Every row gives one point. Each copy is the shape, with its points in the same order, turned, moved and blurred by noise. Is it also mirrored, or only turned?

Shape (8 x 3):
[[-32  74 -26]
 [-16 -59  -5]
 [-35 -20  38]
 [ 24  43   0]
 [-16 -48  18]
 [ 48 -43   2]
 [ 25  63 -58]
 [ 59   1 -23]]
Copy 1, 8 rows:
[[ 22   1  85]
 [ 14  24 -43]
 [-35  -8 -13]
 [ 33 -49  36]
 [-11   3 -36]
 [ 30 -35 -48]
 [ 84 -25  77]
 [ 66 -44  -2]]
Copy 1 is: only turned
Copy 2 (8 x 3):
[[-81 -10 -11]
 [ 56  15 -12]
 [ 24 -28  23]
 [-44  26  33]
 [ 41   0   4]
 [ 40  63  28]
 [-86  58 -15]
 [ -8  81  21]]
Copy 2 is: only turned

Shape:
[[ 28  -7  14 -12  24  -1]
 [-26  -4   2   9  18  -4]
 [-13 -48  -2  -2   9  -6]
 [  5  24 -24 -34  26 -28]
 [ 22  -8  11   9 -40  55]
 [ 11  22  14   9 -14 -27]
 [-25  -7  26  10 -48 -27]
 [ 14  21 -60  -1  12 -16]
 [-10  15  25 -95  12 -29]]
Copy 1, 9 rows:
[[-18 -20  12  11 -23   6]
 [ 11 -18  22  -6  28   4]
 [ 32 -45  21  -7 -10   6]
 [-19  16  26 -42 -16  -3]
 [ 31  -7 -47  43  -4  11]
 [ -7   3   4   4   6 -42]
 [ 46  -7  13  15  13 -54]
 [-13   1 -19 -64  -2  -9]
 [ 11  53  72  -5 -44  -2]]
Copy 1 is: mirrored
Copy 2 (9 x 6):
[[ 28  -2  -1   3  -2 -21]
 [-26   3 -21   0   0 -20]
 [-20 -19  -3  35   0 -19]
 [ 15  46 -35  10 -22  -4]
 [ -1  -8  66 -17  -2   7]
 [  6  17  -8 -17  37  23]
 [-30 -22  -9  -8  38  34]
 [ -5  73  -7  25  -5   3]
 [ 30 -17 -57  -3 -62  31]]
Copy 2 is: mirrored

Shape, 13 rows:
[[ -5  -1 -41 -66  63   7 -19 -45]
 [ 41  46   1 -33  22   3  34  23]
 [  5  50   0 -20 -15 -46  34   9]
 [  9  31  43  22 -16  -3   5   0]
 [-17  23  60   9 -20  -4 -15   9]
 [-13 -12  42  34 -28 -66   9 -26]
 [ 14   4  21  32 -59  28   7  -6]
 [-13 -35  52 -13  -8 -26  17  -6]
 [-29  58   3  16 -17  -9  45  43]
 [ 10 -38 -11 -50  24   1 -15 -13]
 [-22  -3 -48 -19  40  11 -53 -27]
 [-10  -9   8 -38  52  11  20 -44]
 [ 44  37 -13   1  45  18  36  41]]
Copy 1:
[[ 16 -65  -1 -22 -19  15 -60 -52]
 [ 29 -26  38  -9  57  -9  -6  21]
 [ 38 -18   6  15  25 -32  41  20]
 [-20  24  28 -15  25 -32  32  10]
 [-11  43  10 -43  -4 -21  36  12]
 [-40  10  19   4 -25 -35  87  -7]
 [-32  47  -3   4  55   5  42  -9]
 [-30 -19  18 -45 -11  11  63  -2]
 [ 13  -1 -24  10  37 -34  26  66]
 [  1 -31  13 -21  -2  48  -7 -33]
 [ -4 -11  -8  12 -30  28 -57 -37]
 [-21 -58   7 -46   5  -9 -21 -29]
 [ -2 -28  38   8  63  -4 -28  53]]
Copy 1 is: only turned
Copy 2 (13 x 8):
[[ 32 -35   9 -55 -37 -26  13  61]
 [-11  59  31 -43 -12 -52 -22  14]
 [  4  52  40 -53  -5  -9   3 -31]
 [-39  46  16   2  19  -1  -5 -22]
 [-63  29  20  -1  10  26   4 -14]
 [-16  -8  17   3  19  19   9 -78]
 [-30  49 -31  27  38  10 -17  -8]
 [-30  -8 -18  -5 -33  -8   9 -44]
 [  4  95  37  -9 -19  -1  19 -24]
 [  6 -22 -10 -35 -45 -13 -12  21]
 [ 28 -35  28 -11 -22  23   5  71]
 [ -2 -18   5 -19 -24 -44  34  24]
 [  8  68  48  -4 -20 -66 -31  23]]
Copy 2 is: mirrored
Copy 3, 13 rows:
[[-65 -55 -30 -34 -13  13  -3 -27]
 [ -6 -31 -39  12  27 -13 -54  45]
 [ 30 -24 -57  -3 -10 -37 -14  52]
 [ 21  17   7   2   8  -9   2  63]
 [  5  43   7  -9  -4 -25  11  56]
 [ 35  -3  -9  -6  -4 -22  76  68]
 [ 44   6  50  21  12 -34   6  30]
 [-19  -4  -1 -17  22 -52  52  56]
 [ 64  14 -39 -32  23 -42 -30  43]
 [-55 -29 -14   2  17 -17  25 -10]
 [-31  -8 -14 -25 -14  29  13 -48]
 [-46 -50  -2 -48   9  -2   6  26]
 [ 10 -22 -35   2  65   9 -52  33]]
Copy 3 is: mirrored
Copy 4, 13 rows:
[[-63  21  28  44 -34 -34 -36 -22]
 [-46 -26 -45  19   6  12  18   5]
 [-48  -4 -36  18  19 -37  68   8]
 [ 27   4 -17   6  31  -5  39 -18]
 [ 26  18   4  -1  18   0  66 -29]
 [ 21  27  20   3  81 -55  50   4]
 [ 59 -27 -17   1  13 -30  29  -5]
 [  9  -6  60 -11  32 -14  43  14]
 [-21 -26 -57 -39  21 -27  58 -42]
 [-18  15  33  11 -18 -21 -17  21]
 [-21  50  14  21 -39 -40 -36 -30]
 [-49  -5  48  28  12 -11 -21 -28]
 [-41 -18 -59 -11   9  24  -7  -4]]
Copy 4 is: mirrored

Shape, 16 rows:
[[  6   6  25 -21   7 -22 -17 -29  -5  11   5]
 [  5   3  30 -20   8  13 -25 -15  13   2  -1]
 [ 13   4 -63 -22  11  14   1  -3  -2  -6   2]
 [ -2  -5  23 -13   2  13  22   5  75 -17 -17]
 [  7 -11   9 -23  -6  24  -3 -19  41  15  -4]
 [ -1  -7 -23  95  13 -14  -7 -17  -9  22  13]
 [ -2  -6  28  -8   1   5  20 -17 -10  21   9]
 [ -8   2 -32 -22   3  -8 -12  47  -6  14  15]
 [ -5   6   8  -5   2  23 -19  32  -1  14  -3]
 [ -8 -38  -7 -23  14   9 -13  -3  -5  11  20]
 [  4 -46   0 -10  -1  11 -18 -26 -11  23 -38]
 [ 20   2  28 -20 -23 -18 -12 -22   1  27  15]
 [ 46 -23 -23  -5   4  13 -13   2   6  -7  -1]
 [ -7 -27  28 -10 -38  24  -2  -3  -5 -45  -6]
 [ -3  -4 -25  71   7  23 -19 -30  16  26   8]
 [  3  -9  11   1 -31 -23 -21  -9 -11  -4   6]]
Copy 1:
[[ 14  16   7  37  -6  26  -2  36 -14  21   3]
 [ 16   0   2   2   0  20 -11  41  -3  20  11]
 [  3   2 -13  11  45  -8  17 -13  27  15 -24]
 [ 47   4   7 -42   8   3  23  49 -10 -32   5]
 [ 32  -8   5 -13 -10   9  19  38  16   7 -12]
 [ 49  22  37  19 -26 -24  -2 -68 -34  38  15]
 [ 16  13  -6  16 -32  16  13  24 -26   8 -16]
 [  1   5 -19  26  15  14 -19 -26  23 -25  -2]
 [  2   3 -23  -4 -12   9 -22   7   5  -3  20]
 [ -2 -12  12   8  -6  34  -8  -1   7   7 -28]
 [-15 -18  31  10 -33   8  30  15  14  21   8]
 [ 30  16   7  40 -25  15  -7  43   6  13 -13]
 [ -3 -11  20   1  10 -28 -13  11  15   9 -21]
 [-26  52  25 -28 -15   9   1  32   5  -1 -12]
 [ 57   6  23 -12 -20 -18   1 -41  -5  50   7]
 [  9  41  24  28 -14   9 -11  16   3   6  -1]]
Copy 1 is: mirrored
Copy 2, 16 rows:
[[  5  -9  -8 -36  -7  14   5  12   5  13  25]
 [ -7   1 -25 -27  -6 -11 -15  22   1  22  14]
 [-33  -7 -11   3 -40   0  32 -17 -22   2 -32]
 [-66  -9  -9   2  -3 -52  -6  34   2  19  33]
 [-29   4 -20 -14   2 -36  15  21  12  29   0]
 [ 22 -18 -10  46 -43  -2   0 -63  51   4  36]
 [ 17  -4   8 -19  11 -24   6   0  -4   7  22]
 [-37  31  -9   5  -6  15   5 -37 -39   7   2]
 [-20  24 -20  -2   1 -10 -26 -19 -15   5   4]
 [  5  29 -13   3 -17  -7  24   7 -20  25  11]
 [ 11  36  -7   1 -19  -7  19  30  32 -10  -1]
 [  1  -8 -14 -27  26  15  12   5  12  19  21]
 [-19  -4 -46  16 -16  -1  28   7  -4 -10  -8]
 [  0  -5   2  34  13  -9 -21  51 -14  13  -6]
 [  7  -9 -21  34 -42 -26  -2 -44  56  27   7]
 [  2  -5  -1   9  10  29  -2  14  10  15  15]]
Copy 2 is: only turned
Copy 3, 16 rows:
[[ -7  25  40   6   3  37  15  16  10   4 -23]
 [ -6  25  11  14  17  29  15  17  10  31 -22]
 [ 23  -7  -1  25 -14  -3  42 -42  30   3   0]
 [-18  51 -51  12   8  -9  -5  15  16   3 -26]
 [  1  43 -15   1   7  15  11 -14  10  27 -31]
 [ 57   3  35  -2  48   9 -41 -21   1 -31  35]
 [-11  16  21  -1  19  19   8  -9 -23  -1 -33]
 [-13 -31  22   7   1 -18   7 -25  46  11 -18]
 [ -5 -21   1   5  31   3   5  -2  21  27 -25]
 [ -2  10  32  21  -8  -1   0 -24   0  36 -15]
 [ 41   6  13   7 -23  29 -10  -6 -13  34 -37]
 [-19  25  28 -11   7  53   4  -9  13   6 -29]
 [ 14   3  -7  41  -6  32  -2 -33  23  12  -6]
 [-27  -5 -26   1 -17  30  -3  13 -26  31  13]
 [ 63  24  11  -8  49   8 -18 -28   5   6  25]
 [-10   1  22 -12  -8  41 -10   3  11   6   5]]
Copy 3 is: mirrored

Shape, 15 rows:
[[-18  30  14  15  28 -27  20  21  -3  42   0  65]
 [  1 -18  24  19 -36  13   3 -29 -25 -24 -18 -22]
 [-22  19  -6 -34 -35 -33  38  22  29 -66  22 -23]
 [-58  16 -10  35  22  -8  36  54  10  58 -24  10]
 [ 14  22 -24 -28 -52 -22  56   5  43   2  34 -12]
 [ 35 -18   0 -11 -27 -21 -34  32 -33  -8 -25  -8]
 [-19  -2  -2 -55 -49  -9  50   7  49 -32 -18   6]
 [ 22   3 -34 -38   2  -2 -16 -39 -21 -16 -28 -21]
 [-15  25   7 -25  38  36   4  60 -18  82   1  45]
 [-16 -44  -9   6   9   3 -30 -17 -10   2  17   2]
 [  1  32   3 -31 -15   7  44 -18  42 -50  23 -32]
 [ -5  14 -16   6  -9 -11   0  48   5  46  -8  60]
 [-11  12 -26  33 -20  25 -35   1 -15 -13  -9  22]
 [ 26   4   1 -20 -14  -9  35  16  71 -39  -8 -17]
 [ 14 -30 -26  -1   8  24  38  -7 -31 -40  -6  -6]]
Copy 1:
[[ 36 -27 -45 -16  50  -9 -31  12  63 -32  13 -25]
 [-31  16  13 -52  12  -7  26 -11  -8   5  26  13]
 [-34  27   1  31 -24 -51 -50 -21  26  20  39  19]
 [ 61 -28  -8 -51  -9  -8 -52   9  73 -43   2   4]
 [ -5 -24 -10  30  -2 -59 -10 -38  51  30  34  42]
 [-34  -6 -24 -28  -8  21   5  15  14  46 -23  -5]
 [-42  -2 -17  13 -20 -16 -33 -38  53  11  74  37]
 [-42  -9 -18  -7 -34  -9  52 -14  20   1  15 -36]
 [ 62 -88 -46 -46   4   3 -31  37  44   1  35 -39]
 [ 19   1 -22 -13  -8  22  21 -12 -23 -17  10  -5]
 [-21   5  17  17 -13 -62 -16 -52  18  21  64  -8]
 [ 15 -58 -52 -19  24   5 -36   7  49 -13  -7   5]
 [-27 -38 -11 -31  13  -4  -8  -9 -20 -35 -14  -8]
 [-24   0  -4   3 -11 -22 -35 -78  45  37  35   1]
 [-18  14 -47 -53 -29 -42  14 -28 -10  -1  25  -9]]
Copy 1 is: mirrored
Copy 2, 15 rows:
[[  3  38 -14 -53  20  63  -1  10 -40  20 -31   3]
 [ 21  24   7   2 -19 -58   5 -12  -5   7   8  15]
 [  3   8  80  -6  42 -21 -74  -9 -19  -6   0  36]
 [-46  70 -10  -8  -7  59 -16 -28 -49  51 -24  21]
 [  2   0  95 -26  14  -5 -38 -16 -53  17  17 -15]
 [ 37  -3   9   8  12   1  19 -66   4  -9  -8   3]
 [ 13  29  89   7  12 -15 -49   5 -29  -4 -33  -5]
 [  3   5  12  -4  -5 -19 -23 -29  37 -17  12 -44]
 [-42  45   3 -11  35  94  51  -2 -29  11 -25 -12]
 [-11 -26 -28  10  -6 -19  -4  -3 -21  -2 -21  -1]
 [ -2  15  68  -7  24 -17 -57  26 -13  -3  42   5]
 [  5  33   5 -22  37  55  11 -30 -59  16 -43 -13]
 [  0  34 -38   5  41 -26  -2 -34 -27   3  -1 -17]
 [ 41  10  68  29  10  14 -61   9 -36   2  19  -9]
 [  5  -2  10  18  20 -26 -12   7  28  49   0  -7]]
Copy 2 is: only turned
Copy 3 (15 x 12):
[[ 73  45  22  11  39 -20  36  28  13 -42   7   4]
 [ -4  -9 -19   9  11   0 -23 -35 -44  11 -35   8]
 [-68  17 -34 -14  18  -2 -20   9  -9 -26  54 -10]
 [ 54   1 -23  35  14 -56  32  73 -12 -39 -12 -20]
 [-33  11 -31 -37  20  44   2  28 -14 -33  26 -34]
 [-26  -4  25  52  -7  24  29  -5 -22  -3 -17  35]
 [-47   7 -18 -32  38   5 -10  35 -37  13  42 -24]
 [-20  31  10  44  22  48 -33   8   4  39 -29  -1]
 [ 53  25  22   6  30 -11  35  86   9 -55 -38  57]
 [ 45 -18 -27  33   1  20 -19  -8  -3  10  -1  38]
 [-48  14 -24 -41  21   2 -40  16  -6  -7  18 -20]
 [ 50  25  21  25  10  10  49  45 -22 -48  21   4]
 [ 27  33   2  38 -30   3 -28   8 -42 -13 -11  19]
 [-39 -14  12 -40  -1   3   3  31  -4   1  30 -24]
 [ -7 -29   9  25  34  20 -56   1 -14 -20 -18  -2]]
Copy 3 is: only turned

Shape:
[[ -2 -13 -23  23 -17 -11 -37 -37  34   9  10  42]
 [  0  43  13 -13   7   6 -30 -28  22   6  22   5]
 [-18  -7  32  32  39 -21 -34  24  25  36  19  28]
 [ 13 -22   3  24 -37   6  21  12 -21  11 -11  15]
 [ 14  13  28 -37 -39 -29 -49  32  14  -2  36  31]
 [ -3  37 -12  22  -9 -35   5  39  54 -13  21 -38]
 [ 56  40 -21  33 -20  13  -5  14 -25 -10  18  25]
 [ 63  38   2 -15  30 -14 -15  34  38  31   3  33]
 [ 10 -15 -26   3  26 -34 -48 -20 -30  27  50 -28]
 [-14 -13  -4 -37   2  48  18  24 -21  -7 -29  -8]
 [ 14  40  13  16 -19  -5  24   3  31  30 -10 -25]
 [ 29 -37  10 -49 -22  11  29  32 -19   9  47  22]
 [-19 -12  -9  22  10 -37 -25 -27 -16 -34 -17  -6]
 [ 14 -34  30  32 -14  18  14  23  36 -16 -15 -37]
 [-18 -37   1  27  31  11  28 -45 -31 -43 -17 -33]]
Copy 1:
[[ -3   8  45 -38  28 -17  12 -14   2 -21  -3  51]
 [-11  -9   8 -33  12  27  -2 -27  -2  23 -45  31]
 [-16  53  17  15  18  17  43  -7  -7  41  -4  61]
 [-10   6  19  28  -5 -34 -28  18 -33  -6  -6  26]
 [ 24 -51  -6   2  23  -3  36 -12 -39  28 -24  57]
 [-22   2 -58   1  11  35 -28 -29  -9  -4  16  67]
 [-32 -16   6  23  69  -3 -33   8 -30  -7 -45  19]
 [ 25  12  10  22  59  57  -2 -36 -43  20 -19  28]
 [-34  28 -12  -6  -2   2  53 -20 -35 -41 -64  34]
 [ 15  14 -13  -1 -30  -8 -22  27 -32  25  -9 -37]
 [ -2  16  -2  10 -12  31 -60 -28 -22   9 -11  48]
 [  0 -25   8  21  -8 -28  14 -15 -95  22  -2 -11]
 [-16  10  -1   2 -12  -9  21   8  40 -33 -24  20]
 [  9  44 -28  23 -12 -40 -38 -35   2  19  16  21]
 [-43  41   0   4 -47 -31 -11 -11  33 -20 -16 -35]]
Copy 1 is: mirrored
Copy 2 (15 x 12):
[[  1  39  -8 -29  50 -51  14  -5  -9  19 -29 -17]
 [-22  46  43 -21   4 -21  -8  -5  19   0 -28 -21]
 [ -2  -6  48 -40  12 -22  26 -14 -37  -4 -57  20]
 [ 25 -34 -18 -16  29 -36  12   9   6 -20  19 -12]
 [ 30 -11  37   9 -12 -40  -8 -16   8   3 -53 -59]
 [ 22  -2  28   3  18   4 -72 -17 -39  -7 -20   1]
 [-26 -43  10 -34  39 -38 -43  -2  31  11  11 -44]
 [-27 -18  39 -22  25  -8  -4 -74  -1 -22 -28 -49]
 [  0   3  21 -49 -44 -52 -16 -32   4  39   0  25]
 [-12 -15 -20   5 -19  35  13  20  15 -18  16 -21]
 [  3  18  37   0  32 -20 -28 -15 -20 -53  18  -3]
 [ 56 -44  -3 -18  -9   4  18 -19  58 -15  -1 -30]
 [-26   5 -16  10   3 -45  -7   8 -12  32 -12  32]
 [ 18 -24 -35 -15  23 -12 -25   8 -25 -60 -22  12]
 [-32  -3 -44   4   6 -15  -4  28  22  -1  11  65]]
Copy 2 is: only turned
Copy 3:
[[-13  35 -10 -54  11  -8  34  34   5  32 -11  -6]
 [-12  17   0 -10   2  16 -42   9 -13  21  -7 -36]
 [-30  45  25 -52 -27 -11 -25  31   7 -51  -7  -3]
 [-29  27  -1  12   5  25   4   9  12   8 -18  64]
 [-25  54  54 -21  21  11 -26  -2 -14  33  42   9]
 [-14  17 -21   5 -10 -53 -70 -11  28   9  14  19]
 [-64  20  17  11 -12   2 -10 -21 -16  58 -39  19]
 [-58  18  35  -4 -42 -24 -44  44 -44  24  13   7]
 [ -6  47  36  16 -47  -7  22 -10  32  -3  -4 -38]
 [  2 -26  34  47  35  19  -2  22  -4 -12 -31  38]
 [-11  16 -32   9 -24  15 -58  21   7  16 -12  33]
 [-64  33  38  56  29  23   0  14  10  -4  33  24]
 [  8   0 -12 -20  -9  -9  32 -36   9 -17  -7   4]
 [-23 -30 -10 -10   3   5 -21  15  63  -6   1  59]
 [-16 -44 -32  21   6   7  48 -17  28 -46 -33   9]]
Copy 3 is: mirrored
Copy 4, 15 rows:
[[-35   5  13  27 -13  21  16  19  25 -57  30 -10]
 [-16  31  14 -18 -27   5 -24  14   3 -37   8  27]
 [ 37  -7 -19  17 -58   0  17  13   3 -58  -8  -6]
 [  8   5 -34  11  41  -5  13   5  11  -6  20 -29]
 [-17  55 -25  27 -33 -46  -3 -12 -25 -49  24   9]
 [ 13 -15  -1   7 -15   7 -52  17 -70 -35  41 -16]
 [ -4  10 -15  42  14 -21 -61   9  34   7  15 -15]
 [ 26  47   4  57 -43  -7 -26  48 -16  -5 -13   5]
 [-32 -25 -14  28 -20  27  -7 -38  -9 -23 -33  36]
 [ 22  -6   4 -21  29 -38  34  17  -6  29  29  28]
 [ 28  24 -13  -6  19  30 -32  36 -33 -22  16  -8]
 [ 10  46   6  19  29 -52  26 -36 -20   2 -19 -16]
 [-47 -36 -31 -15 -27  19  12   7  -1  -4  27  -7]
 [  9 -25 -24 -14  38 -25   7  50 -38 -34   2 -29]
 [-30 -62  -9 -61  18  15  22  15  10  21  -6 -20]]
Copy 4 is: mirrored
